Each point is reached from the start by the listed moves, each made once or not at all, plus a little noise. Say if it took an odd or an even number of moves. Then give how often each move was made.
In the rows, zero is written as 128.

Moves:
(1): [163  73]
(2): [173 162]
Start: [133 122]
Points:
[177 156] -> odd (0, 1)
[168  67] -> odd (1, 0)

Moves:
(1): [139 110 133 122 100 134 123 112  73]
(2): [117 168 127 124 117 149 151 143 141]
(3): [110 146 154  92 117 112 114 147  94]
(4): [122 111 112 164  99 109 115 126 119]
(5): [119 148  74 142 169 121 105 106 162]
(6): [103 130 127 160 163 143 105 132 125]
(7): [128 114 116 141 145 109 158 132 108]
(8): [146 129 107 139 141 122  87 147 122]
(9): [167 139 134 164 136 101 119 112 104]
Start: [126 157 138 142 134 115 142 122 125]
Points:
[116 195 139 138 123 138 164 138 139] -> odd (0, 1, 0, 0, 0, 0, 0, 0, 0)
[113 131  38 240 183  86  65 110  66] -> even (1, 0, 0, 1, 1, 1, 1, 1, 0)
[101 249 110 185 196  97  95 123 111] -> odd (0, 1, 1, 0, 1, 1, 0, 0, 1)
[121 128  61 198 135  77 130  86  75] -> even (1, 0, 0, 1, 1, 0, 1, 0, 0)
[101 159 146 141  95  83 116 136  82] -> even (0, 0, 1, 1, 0, 0, 0, 0, 0)
